Each row is a point. A path goes straight from each point to the next, and from the last back to the first. The post is the endless flat space through its rows: a point in 2 columns, a line in 3, a plane in 4, and so on, so that a path can go around it. Count how often the path circles the post. Going back the other way cancels.

Post (2 x 3):
-19.1	-0.7	1.0
20.9	4.3	10.0
Path (26 x 3):
14.2	11.4	-9.7
16.7	-4.4	-30.5
77.2	-12.4	27.9
-5.5	-2.4	16.5
6.6	9.6	20.0
25.0	22.4	3.4
1.9	3.1	-12.5
-23.8	10.3	-18.6
3.8	12.8	12.3
-63.0	-4.6	2.3
-5.4	-13.4	21.1
-5.7	-30.1	-0.4
7.1	-9.8	40.5
-19.3	9.1	13.0
0.5	29.7	-5.3
31.2	10.8	1.0
-14.4	-21.1	-15.7
-8.3	-23.1	17.5
3.9	-1.5	38.7
-1.3	15.3	13.3
41.7	18.0	7.7
25.6	6.6	-22.5
41.6	-10.6	0.2
12.9	-9.4	29.1
-9.3	2.3	36.0
-18.6	15.5	8.1
Times around: 3

Post, 5 rows:
5.7	-6.9	3.9	16.0	-1.8	1.4
39.9	-6.7	-2.8	16.0	-4.8	-28.2
-15.6	-7.0	2.3	-6.4	-0.1	-14.3
-19.3	2.2	6.6	-13.0	25.7	4.0
-10.3	-6.9	-9.1	-13.4	28.6	29.5
Path (27 x 6):
4.0	26.2	28.8	35.4	13.2	-0.1
-55.1	1.9	34.3	10.5	-18.4	27.1
28.2	-9.6	-0.2	-13.6	21.4	0.5
12.4	0.6	11.2	19.1	23.9	4.6
-10.1	-11.5	9.0	38.6	-27.1	-12.1
-86.7	21.4	23.8	-8.5	22.1	35.9
-53.3	2.6	19.2	-31.3	2.7	34.9
-0.8	-15.7	-4.3	-18.6	30.6	34.6
-8.4	-18.0	-0.3	26.2	-3.1	4.5
-46.0	2.0	11.2	16.1	-12.3	-17.2
5.9	2.1	2.8	3.1	-1.0	-11.7
10.8	-15.7	6.2	11.4	-21.7	5.9
18.1	-47.9	-28.1	6.6	-20.7	8.8
7.9	-19.1	-9.7	18.8	-18.3	-17.1
-4.7	-0.2	2.3	3.2	28.9	-32.7
29.3	-21.7	-13.0	-2.4	0.9	-7.7
-11.4	8.2	15.8	-24.0	30.2	26.8
-19.9	12.7	4.6	7.2	-11.5	-18.6
-43.4	12.5	-3.9	-13.8	46.5	-19.4
-37.1	-17.8	14.6	25.7	-16.9	3.1
-5.3	-14.1	5.4	-9.3	23.1	16.0
26.8	-2.7	-27.8	-5.4	46.6	-11.4
-27.6	-3.3	-25.1	-5.3	-4.9	-0.3
-28.8	-2.4	6.2	-16.7	-9.8	-13.8
10.1	-13.8	-7.6	-39.8	14.7	8.0
-3.9	-1.8	23.0	7.6	35.8	-16.4
8.3	8.8	1.2	-0.8	48.7	-16.2
Times around: 3

Post:
-3.3	4.7	-8.9	20.1	-14.0	-3.2	-4.6	43.1	6.1
-1.5	9.5	13.4	21.5	-3.6	-12.5	0.5	-16.2	-17.8
-24.5	22.2	12.5	-3.9	-21.8	13.8	0.2	-17.0	-7.6
3.3	-22.3	-2.1	5.1	3.3	-1.2	12.0	15.3	1.2
8.8	-4.9	-1.1	11.5	16.6	5.5	0.3	-23.7	-22.7
0.7	-10.8	16.9	-27.8	-36.7	12.8	-8.1	-13.5	14.7
-13.6	10.2	-21.0	10.8	11.5	1.9	-4.7	-32.8	-1.6
21.4	30.0	-3.3	-28.8	-8.0	4.7	19.7	-17.8	-22.6
Path:
18.4	14.8	24.1	-33.0	-47.0	29.3	-11.3	4.9	9.0
27.0	43.0	25.3	-10.3	18.2	30.7	14.8	23.9	-58.0
-17.2	2.2	-18.1	7.9	22.4	8.6	3.8	-34.3	-23.4
10.6	-3.4	10.3	-14.9	-42.1	-7.1	20.7	-11.2	-19.1
6.4	48.6	29.9	-1.0	-13.2	-7.8	48.9	1.2	-22.8
-27.5	-2.0	26.8	-26.5	8.0	29.9	17.0	-34.0	5.6
-29.6	-15.4	-25.6	3.4	9.5	13.7	-16.8	-34.9	9.5
7.6	-11.1	8.3	-4.3	-14.1	17.4	3.2	-5.7	-33.9
-50.5	3.0	-33.8	28.5	1.4	7.8	-17.7	-24.8	-3.7
-9.0	11.8	9.9	-17.0	-26.5	12.0	2.3	12.8	-18.4
-19.6	-18.0	-23.1	47.7	7.4	-19.7	0.4	-2.4	-3.0
17.8	11.9	-26.4	20.3	16.8	-6.1	3.4	8.9	4.1
27.2	12.3	44.9	-21.2	-26.3	9.5	18.5	29.1	-31.5
-15.0	2.5	5.0	1.3	0.8	9.1	-24.0	-36.7	-32.6
-0.6	-10.2	22.0	22.1	2.5	18.3	7.9	-31.5	-52.9
-3.5	4.0	6.5	4.0	-11.3	3.9	17.1	-31.3	2.1
21.6	-10.7	22.1	-14.8	-16.3	19.9	14.0	70.8	6.4
-27.4	7.2	18.8	-1.5	3.1	-7.4	12.4	-43.3	-22.9
-3.2	-3.5	-4.0	-34.7	-11.1	3.9	39.6	-15.2	-20.3
-10.1	0.5	-3.2	-14.3	-24.8	-0.3	38.5	11.3	21.1
9.7	40.5	-2.0	45.7	49.8	3.8	6.5	-14.2	-53.2
0.1	34.9	5.5	4.3	1.0	19.5	-14.7	5.9	-34.9
-1.0	9.5	-8.8	-19.6	-36.5	-13.8	17.1	15.5	-4.2
21.7	21.0	-17.0	2.8	-1.2	20.8	-2.6	-15.4	-28.5
Times around: 5
